Every row gives one point. Examples show where two turns around zero, p and q, send a point. Write where each new point lands after one turn and then the other. Backwards means that the second turn is done in reverse. Each puzzle has new turns, and all numbers are rounded.
(in the rows, 128 means zero)

Turn p:
[117 128 98] -> [115 108 107]
[104 68 119] -> [171 123 79]
[104 133 172] -> [164 121 163]
[187 184 123] -> [62 159 164]
Turn q:
[171 111 98] -> [176 152 138]
[101 108 73] -> [116 190 117]
[127 177 191] -> [102 56 152]
[113 116 150] -> [117 113 105]
Where do these land?
p, then q backwards: [143 77 143] -> [142 83 100]
q, then p: [115 97 103] -> [91 110 135]
q, then p: [163 135 105] -> [121 160 155]
q, then p: [91 202 161] -> [212 99 128]

Turn p:
[141 114 108 143 126 129] -> [115 112 140 144 127 115]
[144 157 141 124 116 113] -> [122 136 111 126 160 142]
[139 131 170 141 168 111] -> [148 125 71 132 125 114]
[101 133 104 145 105 109] -> [120 107 154 97 144 121]
[140 129 165 168 118 132] -> [164 117 115 147 159 110]
[97 122 132 106 160 194] -> [168 137 142 137 67 163]
[101 101 113 31 112 126] -> [93 207 158 94 86 140]
[109 149 112 167 110 132] -> [141 89 150 116 151 135]
[180 115 106 128 137 106] -> [80 122 111 160 134 111]
Turn q:
[130 140 129 103 129 180] -> [124 142 138 117 145 75]
[133 133 114 113 151 104] -> [119 153 117 145 137 148]
[111 139 125 178 162 106] -> [96 95 145 151 140 167]
[116 155 125 163 38 108] -> [194 66 117 157 91 118]
[141 111 159 111 114 172] -> [125 131 127 83 118 86]
[156 133 118 115 141 115] -> [124 145 100 132 144 136]
[117 155 138 113 162 108] -> [92 147 124 160 121 133]
[121 59 116 129 127 132] -> [149 144 156 78 130 159]
Where do these land?
p, then q backwards: [123 108 193 190 128 118] -> [161 157 91 118 65 164]
p, then q: [158 115 74 124 144 109] -> [143 118 182 132 95 145]
p, then q: [107 134 162 177 148 140] -> [144 139 89 94 156 154]
p, then q backwards: [111 141 103 104 100 124] -> [113 94 129 133 160 137]
p, then q: [164 147 115 124 146 104] -> [137 130 174 139 145 140]
q, then p: [98 120 133 81 124 141] -> [130 137 108 111 176 145]
p, then q: [134 130 115 97 107 160] -> [108 98 133 130 118 93]

Turn p:
[98 153 108 76 157 152 105 92] -> [143 80 138 115 85 116 84 94]
[153 167 135 124 126 150 112 179] -> [94 147 139 117 106 129 99 178]
[104 148 144 120 112 164 143 121] -> [155 152 145 123 97 142 112 119]
[87 98 97 163 151 98 163 112] -> [173 96 124 110 153 128 188 120]
[109 84 159 138 98 83 88 108] -> [130 116 89 178 166 174 132 105]
[128 84 92 111 149 115 165 132] -> [150 102 152 140 154 82 158 128]
[158 162 167 104 146 146 149 142] -> [124 167 111 122 97 91 98 147]
[169 125 111 162 132 150 105 142] -> [71 134 141 122 119 132 154 138]
[146 132 139 154 83 95 122 124] -> [111 157 113 125 173 158 127 123]
Turn q:
[127 153 149 160 159 126 155 143] -> [125 163 102 162 109 114 135 146]
[148 120 110 131 85 96 129 99] -> [151 86 156 117 138 128 148 156]
[142 90 152 95 125 131 92 172] -> [119 111 96 76 113 121 130 82]
[132 162 155 145 136 143 130 89] -> [143 150 112 158 165 146 142 143]
[96 142 130 147 125 154 187 123] -> [109 172 142 144 111 157 120 171]
[100 103 99 114 112 119 79 153] -> [113 116 166 93 128 103 127 82]
[131 119 130 123 172 162 117 92] -> [109 130 104 148 172 137 93 122]
[154 110 129 129 115 64 103 107] -> [138 66 130 130 138 101 167 130]
[122 152 125 53 109 135 174 121] -> [141 111 141 139 92 209 114 119]
[128 130 102 183 143 150 113 180] -> [133 176 132 114 115 64 104 129]
Where do these land?
q, then p backwards: [107 106 150 133 104 127 136 123] -> [140 137 112 166 128 131 123 139]
q, then p backwards: [118 225 148 138 40 124 134 153] -> [63 108 143 183 99 183 210 132]
q, then p backwards: [124 145 112 87 114 131 125 141] -> [97 135 121 122 113 152 120 102]
p, then q: [162 124 95 140 146 119 107 219] -> [77 166 121 107 56 105 145 97]
q, then p: [161 126 146 105 154 66 116 106] -> [132 121 147 143 161 116 198 110]
q, then p backwards: [116 104 69 137 155 163 152 109] -> [153 154 119 74 97 130 103 163]
q, then p: [116 112 139 138 145 101 139 97] -> [156 119 130 131 127 137 164 149]
q, then p: [102 101 140 137 145 122 130 117] -> [164 109 127 123 122 142 136 136]
p, then q: [123 151 103 127 153 162 97 109] -> [109 112 147 88 143 162 147 126]
p, then q: [146 103 153 137 98 150 120 108] -> [136 162 142 154 155 135 138 151]
q, then p backwards: [133 111 152 130 154 143 152 126] -> [143 141 157 137 134 113 102 138]
